Each row of a before or after table is a point. The points were changed in one or more steps. Then noise was added and the rows were shuffled. The steps act on columns, c1 being the first. Name the steps. A step turns or swaps two columns, mirrors them in a line or flattens them onto one, adds a multiple of one to another, or multiplies or shifts one. Angles are multiples of 10 degrees, from the lower column toward the higher: turns from -170 to 170, lines from 10 to 170 but not 90. Use the fewest steps. Two steps may share a column if one is a turn and the other turns, adds or multiplies; they go together, in the order done. Otherwise the lowest column goes first.
In the rows, 128 means zero.

Before (8 x 2):
[[144 158]
 [109 134]
 [176 138]
 [174 152]
 [178 136]
 [173 179]
 [178 152]
 [ 10 155]]
After (8 x 2):
[[128 124]
 [131  98]
 [124 101]
 [126  75]
 [130 101]
 [128 124]
 [122 121]
 [126 102]]
Steps: multiply c1 by 0; multiply c2 by -1

Before (8 x 4):
[[141 162 103 108]
 [132 162 142 100]
 [144 160 134 232]
 [144 132 150 129]
 [124 147 114 220]
 [153  95 124 201]
 [162 156 125 121]
 [ 81 112 121  96]]
After (8 x 4):
[[114 210 125  78]
 [135 113 162 106]
 [115 101  81 152]
 [128 208 151 135]
 [142  91 131 104]
 [153 128 141 126]
 [106  99 144 101]
 [138 213 145  59]]
Steps: mirror c1 and c3 in the line at 40 degrees; turn c2 and c4 by -110 degrees

Before (11 x 8):
[[187 131 114 148 142 152 116 155]
 [175 100 126 195 114 156 138 149]
 [136 168 166 101 179  83 104 136]
 [112  86 133 118 117 147 121 105]
 [157 222 200  96 127 139 122 108]
 [164 212 119 111 162 143 111 119]
 [177  97 123 100 129 137 116 114]
 [147 118 106 131 115  94 141 146]
 [163  91 147 130 109 131 138  73]
 [136  86 110 165 154 157 148  36]
 [166  92 133 105 133 142 168 153]]
After (11 x 8):
[[ 95 147 132 122 119 109 168 103]
 [187  76 199 146 126  98  45 113]
 [205  75 116 133 162 102  66 116]
 [223 134 124 145 125 101 160 113]
 [144 163 108  82 159 133 158  39]
 [162 148 108 144 118 151 131 147]
 [142  90 165 175 176 151 110 131]
 [241 113 111  95 142 123 130 152]
 [199 157 150 125 111 127 158  74]
 [221 149 129  66 114 147 148 150]
 [206 180 130 141 137 102 139 155]]
Steps: multiply c1 by 2; turn c2 and c7 by -120 degrees; turn c4 and c6 by 140 degrees

Before (14 x 11):
[[ 96 106 111 113 138 136 141 187 140 122 108]
 [126 121  75 148  44 136 128 112 132 168 112]
 [113 142 130 111 152  94 171 161 138 116 158]
 [108 104 156 110 136 132 167 140 132 129 116]
 [124 161 126 124 133  41 149 113 122 123 145]
 [136 105 153 121 125 114 120 147 126 114 113]
 [159 105 137 147 153 108 122 121 121 158 136]
 [109 158 134 184 150 102 172 156 167 139 104]
 [107 142 130 133 157 130 129 111 145 114 175]
 [174 115 152 199 152 115 147 150 131 116 157]
 [128  96 121 150 132  50 160 121 160 163 112]
 [189 116 139 119 147 132 124 124 139 153 135]
 [147 119 112 141 137 125 153 117 143 111 109]
 [ 99 136  90 111  57 107 131 158 181 140 130]]
After (14 x 11):
[[104 119 131 142 135 142 121 117 111 119  66]
 [ 81 117  88 119 122 107 135 123 107 145 147]
 [ 98 114  85 198 113 133 190 149 108 109 193]
 [134 135 174 109 214 107 133 159 148 117 131]
 [122  98 133 149 149  60 131 121 104  80  71]
 [160 105 112 112 128 129 144 141 119 133  78]
 [147 107 160 113 131 137 109 189 112 132  71]
 [107 107 104 147 105  93 132 122 113 127 152]
 [146 160 131 185 144 106 131 153  85 113  41]
 [128 161 130 124 121  88 172 111 128  52 162]
 [103 121 174 149 184  98 104 110 191 154  85]
 [147 142 137 134 123 141 199 111  95 122 250]
 [142 141 134 110 120 120 210 162 104  94 187]
 [131 106 102 120 130 134  98 147 132 107  92]]
Steps: turn c1 and c3 by -150 degrees; turn c5 and c9 by -130 degrees; turn c6 and c10 by 60 degrees; multiply c11 by 3; turn c7 and c11 by -30 degrees

Before (14 x 14):
[[ 78  86 121 110 131 146 155  82 119  93 106 107 108 129]
 [112 114 167 116 134  88  73  58 113 143 160  57 134 154]
 [137 139 115 133 130 182 133 127 132 154 120  92  95 115]
 [ 64 107  38 107 107 164 149 184 123 128 117  95 155  89]
 [126 157 189  83 134 103 103 110 129 101 150 112 137 205]
 [195 124  90 150 133 179  45 116 123  63 147 136 181 181]
 [124  94 105  97  73 160 162 139 150 111 120  92 148  41]
 [144 161 101 112 109  96 126  75 128  75 153  53 116 168]
 [115 183 108 119 109 146  67  69 131  86 168 141 141 144]
 [120  73  59  81 104 155 111 167 142 118 132 128  80  85]
 [117  83  54 134  53 149 158 164  93 146 122 169 127 115]
 [121 128 169 162 142 128 102  95 157  82 215  79 118 164]
 [141 149 133 159 137 101  75  70 221  97 138  91 146 172]
 [145  81  34  90 136 176 171 144 130 152 156 162 152  89]]
After (14 x 14):
[[ 98 112 105  98 174 132 167 131 146 110 152 156 121  38]
 [ 36 110 165 114 151 130  74  79 116 137  93 110 127 152]
 [ 97  88 113 113 122 127 153  61 121  96 137 128 130 126]
 [ 77 121 175 165 160 127 103 112 157  83  70 133 121 167]
 [ 92 143 118 135 114 130 134 139 143 156 135 136 124 121]
 [105 142 186  84 165 124 103 113 123 100  85 124 130 206]
 [ 36 154  99 110 163 132 128 121 131  73 115 121 133 169]
 [113 116  95 149 127 125  48 177 112  59 121  86 132 179]
 [117 181 110 121 170 126  68  92 132  88 100  88 125 158]
 [ 66 140 133 156 109 130  73 107 214  97 130  96 118 177]
 [175  90  50 133 176 127 159 134  91 141 181 139 139 108]
 [140 114  38 105 142 132 150 105 115 132 135 213 133  82]
 [146  80  55  83 164 131 112 141 149 119 108 160 125  82]
 [160  91  31  88 153 129 171 146 126 152  78 113 124  87]]
Steps: turn c1 and c8 by 60 degrees; turn c1 and c12 by -120 degrees; turn c2 and c14 by 10 degrees; add -0.7 times c4 to c11; turn c5 and c11 by -140 degrees; multiply c6 by 0; flatten c9 and c13 onto the line at 170 degrees

Before (10 x 20):
[[160 101  89  72 135 142 103 115 124 114 124  98 156  98 157 168 148 161
  119 163]
 [121  96 137 153 142 152 161 170  85 176 103 144 105 131 104 114 145 121
  100  89]
 [144  90 139 153 140 123 153 119 134 118 145 131 127 134 125  97 159 112
  126 150]
 [128  66 128 134 112 142 157 136  99 153 127 155  67 141  85  95 118  84
  110 107]
 [189 126 105  94 108  92 116  98 145 122  94 100 144  91 175 161 122 126
  116 122]
 [139 103 147 137 113 112 114 123  83 139 138 127  96 159 130 113 142 102
  122 132]
 [162 135  81  77 166 118 116 119 119  98 128 101 141 107 175 130 113 159
  113 144]
 [132  95 193 105 130 124 149 127 107  97 139 103 107 128 114  94 134 116
  144 157]
 [ 94  88 104 149  95 150 150 142  75 156 113 170 134 122 124 122  79 138
   78 116]
 [109 123 142 117 144 127 154  90 100 133 133 125 105 125 101 114 147 124
  126 148]]
After (10 x 20):
[[161 123  81  77 168 118 116 118 120  52 129 123 141 161 175 118 161 156
  116 144]
 [108 123 144 117 142 127 153  90 101 139 133 127 106 131 101 117 140 110
  137 148]
 [ 95  97 105 149  95 150 150 144  75 199 113 102 135  95 124  86 103 175
  100 116]
 [161  89  90  72 138 143 105 114 124  92 124 118 156 171 155 148 190 127
   91 162]
 [189 113 105  93 108  92 117  97 143 112  94 109 146 171 174 141 119 132
   95 121]
 [128  76 128 134 112 142 157 136  99 190 126 125  67  98  85  94  58 115
  141 106]
 [133  88 194 105 130 124 149 128 109  50 140 141 107 150 114 120 116 116
  164 156]
 [121 100 138 154 143 153 161 172  84 248 102 124 105 113 103 100 132 108
  120  89]
 [144  94 139 153 139 123 154 118 134 104 145 133 128 123 125 105 131  93
  149 151]
 [139 108 148 138 114 113 115 124  83 155 136 155  97 114 129 115 103 103
  136 133]]
Steps: turn c12 and c14 by -120 degrees; add -0.3 times c14 to c2; multiply c10 by 2.5; turn c16 and c19 by -50 degrees; turn c17 and c18 by -60 degrees; multiply c17 by 1.6
